Every row gives one point. Before rounding, the points of a table are all equally far from one centre. They may lie mostly on one side of it. Write the centre, to within rounding.
In the rows, zero is written as 128.

Points, 7 rows:
[[120 172 180]
 [183 139 163]
 [130 126 192]
 [101 152 152]
 [137 164 120]
 [114 130 131]
 [137 115 129]]
Centre: [142 145 157]

Points (13 x 8):
[[112 163 122 141 115  71  91  99]
 [136 192 109 115 128  88 125 120]
 [122 155 140 120 151  48 121 110]
 [122 173 151 107 141 110 153 120]
 [166 153 133 157 126  83 102 132]
 [102 159 129 108 184  92 114 111]
 [109 172 113 120 181  90  98 126]
 [103 191 153 129 133  90 121 119]
 [123 147  96 129  95 104 148 120]
 [102 173 135 173 129  82 101 112]
 [117 175 138 125 166  95 163 134]
 [122 143  92 134 165  54 128 118]
 [138 135 137 127  93  77 121 135]]
Centre: [120 144 123 139 141  99 124 125]

Points (15 x 12):
[[100 111 118 102 126 165 140  79  74 139 121 176]
 [161  93 111 143 132 122 138  98  71 127  85 154]
 [157 124 111 129 132 122 168  82  99 116 130 165]
 [160 114 122  80 111 122 139  83  96 133  79 115]
 [ 80 115 144 111 168 151 137 122  88 168  92 139]
 [ 93 125 132 138 128 140 181  94 138 169  81 128]
 [ 86 150 132 109  92 124 136 120 109 111  87 132]
 [ 69 111 151 134 107  96 149  82 101 156 117 147]
 [ 80 109 176 110 124 140 139  76  87 155  82 126]
 [107  93 142  74 100 146 151 107  86 145 133 121]
 [137 102 126 136 111 112 139 104 128 163  62 178]
 [112 152 159 142 169 133 138  77  99 148  92 146]
 [ 96 156 171 111 146 128 151  98 107 108 103 148]
 [116 163 166 100 126 138 122  81  95 166 100 142]
 [121  92 137  85 127 164 154 113 101 135  81 182]]
Centre: [120 113 134 118 127 128 142 103 106 142 103 141]

Points, 31 rows:
[[ 63 138  88 141 139 157 159 107 114 131 109 112 129 148 162 136 100 173
  107 121 111 132 115 106]
 [ 90 154 102 125 133 113 131 118 143 143  79 172 105 139 175 121  83 106
   97 172  93 127 148 108]
 [151 121 139 112 140 130 139 126 123  97 173  89 112 126 173 158  68 151
   93 144 116 127 125 107]
 [ 90 135 165 138  92 128 147  78 158 149 109 159 138 131 137 149  79 127
   78 161 138 176 150 109]
 [110 159 121 119 138 126 137  79 118 123 101 139 114 123 166 157  84 148
   85 145 124 151 153  49]
 [102 118  69 105 103 174 109 134 164 155 120 125  95 130 132 126 108 119
  143 158 139 154 140 108]
 [ 84 137 133 151  78 120 162  86 119 168  86 124  82  92 164 155  82 154
  122 141 106 139 105  95]
 [ 86 113 100  91 133 172 107 115 130 134 113 112  73 123 144 154  53 113
  111 138 125 177 112 108]
 [107 130 109 155 142 170 133 156 134 109 112 128  99 166 163 128 124 107
  135 148  99 159 135  94]
 [ 93 156 146 115 132 122 162 144 149 158 115  86  93 103 184 179  95 121
   80 149 161 154 169 112]
 [ 89 143  96 121 118  66 166 103 166 134 125 123 129 119 197 148  70 160
  103 163 127 140 140 112]
 [ 94 161 185 154 132 101 151 103 136 135 118 129  99 100 157 116 119 138
  128 127 127 154 156 153]
 [140 153 124  78 115 117 112 143 114 149 103 132  96 150 176 159  64 129
   86 159  91 146 150  80]
 [118 102 120 108 150 120 165 147 145 188 116  95 108 132 137 125  74 156
  100 135 125 157 136 142]
 [112 157 121 116 114 100 136 110 116 171 118  81  78 104 118 127  73 162
  119 157  95 186 120 144]
 [ 44 116 130 104 100 156 139 106 147 104  84 108 102 123 159 156  77 115
  112 136 105 126 127 117]
 [113 131 142  84 119 146 150 115 132 140 112  90 121 169 168 162 120 142
  105 117 101 187 163  98]
 [102 176 151 139 145  88 106 122 156 125  79 120 127 117 175 106  53 129
  102 118 146 162 120 154]
 [ 87 132 110 103 108 141 108 104 116 112 129 124 120 110 125 178  87 158
   87 166 146 184 148 130]
 [142 141 107 145 127 176 167 125 152 142 107 100 153  95 178 154  70 135
   97 133 121 165 133 100]
 [117 158 151  98 127 144 130 114 177 151  82 126  76 110 164 123  64 132
  103 149 170 172 144 100]
 [117 165  96  95  97 109 134 141  99 159 107 107  97 126 125 157  61 102
   64 146 107 144 155 126]
 [104 166 123 105 127 129 123 110 145 163  61 124 108 158 124 125  77 122
  105 130 121 165 183  99]
 [108 173 167 132 149  92 131 109 151 161 150 133 110 106 177 147  85 123
  143 136 127 202 133  90]
 [ 79 139 127  98 131 118 144  86 146 159  64 104 151  90 182 131  81 110
  141 131 142 150 107 119]
 [115 148 128  81 114 171 123 151 111 129 109  87 101 132 159 127  78 140
   98  99  94 167 135  93]
 [109 138 159 175  99 153 155  84 133 150 144  72 117 134 177 153  66 111
  140 139 114 109 100 129]
 [ 83 123 129 128  43  91 134 111 139 128 124 104 114 145 178 124  66 134
   81 148  88 140  90 101]
 [144 108 133 111  89  77 116 127 157 131 103 106 142 135 183 164  94 133
   55 164 120 150 122 126]
 [129 154 140 130  99 106 126 166 114 186 117 147  87 102 156 174 100 149
  134 157 127 159 160 115]
 [105 136 135  87 115 135 151 133 137 108 118 108 133 103 139 109 104 133
   83 148  88 171 134 157]]
Centre: [111 147 127 130 107 119 125 120 133 141 120 108 116 134 159 139  90 121
 117 141 132 148 122 116]

Points:
[[130 117 103 107 102 135 156  81 205 139 114 125 151 122 157 181 175 131
  100 117 163 144 109 110]
 [128 124  99  89 146 126 145 133 151 107 101 174 129 144 158 152 111 140
  131  66 155 175 130 158]
 [148 121  80  73 121  83 147 123 182 185 105 181 130 141 133 184 115 132
  111 123 143 175 132 127]
 [112 136 123  98 143 112  94 134 209 160 119 154 183 127 152 182 144 112
   90 156 137 156 110 119]
 [156 143  98 121 135 119 129  86  96 127  64 128 150 121 148 187 123  90
  125 108 131 127 134 128]
 [127 154 112 100 150  76 123 128 188 187 112 124 143 143  84 166 149 146
  113 116 141 157  99 148]
 [116 129  97  96 125  88  99 102 164 165 119 173 164 122 142 183 111 127
  106  78 164 119  92 146]
 [128 107  86  64 158 145  88 142 151 150 115 150 111 105 152 157 139 111
  104  80 128 154 138 116]
 [132 107 109  96  78 104 112  94 180 175 116  95 137 124 164 174 131 152
  100 131 116 143 127 136]
 [120 141  83  96 143 116 133 147 141 122 110 163 121 117 161 214 152 116
  108 110 147 154 129 135]
 [ 93 122  91 103 159 108 117 139 152 174  68 128 136 111  89 169 152 133
  116 137 168 146 143 116]
 [123 125  89  74 124 134 156 114 137 155 100 137 167 113 138 190 122 106
   96  70 152 152 154  93]
 [141 149 117 135 119 115 135 148 166 186  85 173  96 141 139 160 124 123
  128 144 123 162 179 104]
 [107 118 135  66 125 130 138 134 181 134 125 133 176 117 139 164 155 140
  132 100 142 150  78 129]
 [132 120 109 108 133 107  95  87 130 156 128 136 141 119 141 189 134 109
   75 153 169 192 107 127]
 [113 126 125  82 138 111 113  99 143 168 119 118 152 111 121 211 111 132
  108 143 128 174 134 128]
 [116  94 107  71  75  95 131 119 186 144  62 133 142 100 136 153 131 107
   76 134 137 135 106 122]
 [133  87  71  92 152 130 109 127 184 137 123 110 158 108 142 180 150 100
  140 121 146 156 122 131]
 [140 125 134  87 145  88 110 134 161 122  85 174 157 104 123 130 120 160
   99 107 162 184 130 166]
 [118  99 126 110 105 100 126 109 158 193 131 104 150 100 153 157 107  99
   70 135 147 131 131  99]
 [136 154 121 109 101 100 133 142 182 124  95 159 141 135 181 179 139  72
  133 123 164 149 144 120]
 [134 135  98  91 161 128 123  91 174 169 108 144 131 108 177 151 129 107
  142 122 134 122 157 160]
 [130 106  55  80 112  82 125 126 187 164 114 157 136 131 120 179 143 157
  131 113 151 170 124 111]
 [118 102 109 112 132  89 148 170 203 155  95 124 153 118 152 159 106 139
  117 150 159 151 126 130]
 [106  98  93  76 114 127  97 113 157 135  95 122 163 115 177 173 144 107
   69  95 145 139 117 133]
 [107 154 113  83 130 102 134  97 193 160 141 162 102 134 131 141 142  71
   95 106 135 143  89 143]
 [121 108  95  80 149 126 108 114 163 186 113 161 128 151 155 163 121 155
  127 115  89 140 122  91]
 [130 100  88  53 122 130 131 111 135 206 107 151 163 137 133 139 137 107
  133 142 140 143 113 120]]
Centre: [135 135 103 119 117 123 124 119 157 140 108 144 145 129 123 135 127 119
 105 118 132 149 124 120]

Points (31 x 24):
[[126 138 133 155 149 124 127  85 167 122  80 103  97 137 114 148 128 119
  157 126  85 102 134 168]
 [159 101 119 152 162 163 153  82 138 145  95 121  79 103  93 111 109 121
  168  97 138  98 134 176]
 [163  87 131 184 135 119 107  71 129 162  85 149 111  90  67 101 144  90
  170 112 107 112 119 175]
 [124  74 113 159  94 141 111 127 123 131  89 143  96  98 136 170 148 136
  166 127  93 139 134 139]
 [151 114 138 157 143 108 114 126 124 145  62  87 155 112 102 130 121  86
  139 122 118 153 145 133]
 [149  96 106 131 137 101 117  81  90 167  97 118 113 119 106 138  92  76
  148  85  87  95  70 157]
 [156 135 114 179 112 145  90  79 150 150  64 129 116 130  57 140 132 137
  149 110  99 111 158 181]
 [126 138 158 134 127 106 117  79 123 165  83 125  97  88  82 124 124  72
  151 117  85 157  82 175]
 [120 129 135 122 146 135 162 103  93 160  69 123  74 136 104  94 129 130
  144  73  90 138 156 146]
 [105 101 118 171 135 140 108  68 114 165  78 123 135 149  80 170 138 106
  156 134  79  82  99 116]
 [114 101  94 113  99 141 114  91 102 176  83 141 127 100 105 116 104 126
  201 131 121 111 102 139]
 [147 124 155 119 112 122 133 130 118 179 104 106 157 137 124 109 136 107
  149 112 131  60 132 173]
 [162 111 121 112 104  82 101 103 134 175  66 137 136 109  90 165 111 123
  158 141  87 131 133 173]
 [135  96 131 134  67 112 116 101 133 129  82 165 105 134  92 169 123  95
  165 134 133 158 125 136]
 [139 103 120 149 115 153 162  91  82 154  60 131  84  93 111 182 128 120
  181  94  99 113 101 167]
 [131  74 152 120 131 127 117  77 131 127  60 122 149 112 124 110 148 130
  155 119 112 145 145 178]
 [125 120  95 137  83 101 128  89 158 181 120 128  99 143  86 119 121 119
  118 112  74  98 105 164]
 [132 122 140 140 123  81 101  61 123 152  53 123 102  94  79  97 149  99
  126 115  83 100 115 171]
 [151  92  99 163  88 130 118 110 129 160 112 144 114 106  85 114 134 146
  188 131  87 101 137 156]
 [176 131 128 131  82 122  88  64 122 169  58 125 118  88 111 101 129 103
  148 118  97 116 133 160]
 [147 103 128 134 139 148 105 102 127 147  86 140 129 107  63  93  94  78
  146 138 116  78 138 159]
 [149 123 113 145 117 100 138 111 175 139  65 126 123 123  91 158 113 136
  152 111 106  98 149 145]
 [123 128  76 147  76 127 121 129 129 132  95 136 121 119  96 150 130 116
  182 121 137 108 126 184]
 [154 118 123 177 107 126  96 100 136 133  83 163 150 113 105 139 125  73
  144 114 114 111  91 125]
 [153 134 152  93  70 108 115  72 129 165  90 107  79 112 130 135 113  71
  130 122 139 111 132 160]
 [104 119 104 152 100 117 150 129 145 167  71 167 124 102  98 110 150  80
  136  91 125 100 160 152]
 [151 100  89 119 138 114 105  68 153 173  77 134 141  80 110 179 136 127
  124 141  89 110 115 177]
 [131 103 144 161 103  78 105  95 136 141 109 113 144 133 140 135  96 130
  137 109 114 129  97 131]
 [144 129 127 145 111 159 135 138  90 131  84 144 112 100 140 130 115  89
  179 134 112 115 128 150]
 [152 119 117 119  87 110  93 146  91 147  63 106 133 151  90 148 118 117
  125 134 142 130 148 136]
 [159 101 129 154 135 135 118  97 117 130  88 172 135  95 118 119 117  88
  115 106  74 107 100 182]]
Centre: [125 117 131 135 125 128 116  86 101 164 114 132 113 111  94 151 139 116
 128 106 126 118 137 151]

Points, 30 rows:
[[147 148 168 154  80  65  81 120 128 137 153 168 122 158 128 151 104 116
  111 154 165 164 140 110]
 [175 145 136 154  80  66 104 132 138 102 125 143 155 148 138 158 111 119
  131 170 150 167 129  96]
 [155 152 133 169  76  82 101 138 133 146 161 149 134 143 135 157 113 134
  104 155 165 131 134  84]
 [179 147 129 136  78  64  94 138 114 108 137 141 142 140 134 167 121 123
  137 143 161 152 153  90]
 [202 152 126 153  72  82 105 123 128 120 152 155 145 124 150 151 113 162
  102 137 164 156 131 116]
 [177 132 143 164  78  87  96 140 117 111 141 159 145 152 141 163 130 149
  128 136 139 181 160 102]
 [157 123 143 133  88  59  67  97 133 130 146 166 132 127 158 141 107 127
  136 155 153 173 122  94]
 [171 157 158 154  78  80  61 147 119 124 135 157 138 150 146 141 126 143
  141 112 164 135 133 101]
 [183 155 125 156  72  92  71 150 131 122 136 136 114 170 154 130 100 124
   99 129 168 139 120 102]
 [189 155 149 166  73  90  85 132 118 116 138 176 131 147 139 152 118 142
  135 129 163 162 135  97]
 [166 160 133 163 107  70  89 149 145 144 133 168 128 129 140 143 126 127
  122 139 144 135 125  62]
 [166 148 146 167  78  76 135 139 132 113 164 151 145 127 153 155 143 137
  100 132 156 169 116  86]
 [187 140 151 150  82  71 100 161 132 119 145 172 147 157 144 124 116 148
  118 128 166 162 120  99]
 [162 146 137 152  70  64 115 147 140 102 151 153 149 159 163 123 108 134
  119 135 160 143 148 114]
 [165 135 131 163  87  54  99 136 135 114 116 160 128 143 130 141 102 122
  142 126 157 163 143  97]
 [158 147 139 168  82  70  81 151 127 136 128 158 110 136 134 164 109 108
  116 128 155 151 146  99]
 [167 163 155 174  85  81 130 141 139 137 134 164 151 137 141 134 115 152
  139 144 172 145 135 117]
 [155 159 139 169  74  74  91 144 138 120 118 181 143 144 140 135 109 135
  103 149 154 161 114  86]
 [171 137 148 177  69  80 107 130 126  96 143 160 143 146 153 149 121 146
  117 135 154 181 110 107]
 [186 161 129 167  89  75 101 132 131 114 147 164 128 168 162 141 126 151
  134 160 156 163 118  91]
 [180 159 151 161  91  85  94 119 123 134 129 160 152 121 151 142 103 143
  143 137 156 158 137  87]
 [185 150 140 164  60  84  99 152 129 138 143 163 153 141 137 140 123 124
  126 145 159 152 118  83]
 [160 163 172 134  89  67  89 139 151 120 139 146 126 153 144 145 135 159
  129 149 158 137 141  81]
 [173 148 127 153  59  70  89 139 144 114 117 139 128 154 139 146 121 145
  130 140 179 171 146  96]
 [170 161 132 152  76  63  90 156 150 123 154 165 126 139 131 159 113 119
  117 143 152 158 118  85]
 [160 151 136 161  59  80  88 127 119 122 133 128 151 116 156 153 105 149
  108 149 154 165 124 101]
 [155 147 167 158  92  70  86 146 113 113 139 149 137 136 158 132 122 149
  139 152 164 168 128  85]
 [190 132 162 159  97  80  89 114 111  98 116 154 137 126 136 139 112 134
  118 140 170 173 111 103]
 [187 140 131 162  86  76  85 139 128 133 148 147 138 146 171 125 115 137
  117 147 171 159  95  87]
 [146 125 105 160  72  75  71 113 109 117 120 140 132 138 149 136 103 135
  119 130 173 158 131  94]]
Centre: [147 149 126 127 104 110  98 122 136 129 136 142 127 139 132 122 150 124
 116 137 143 159 121 128]
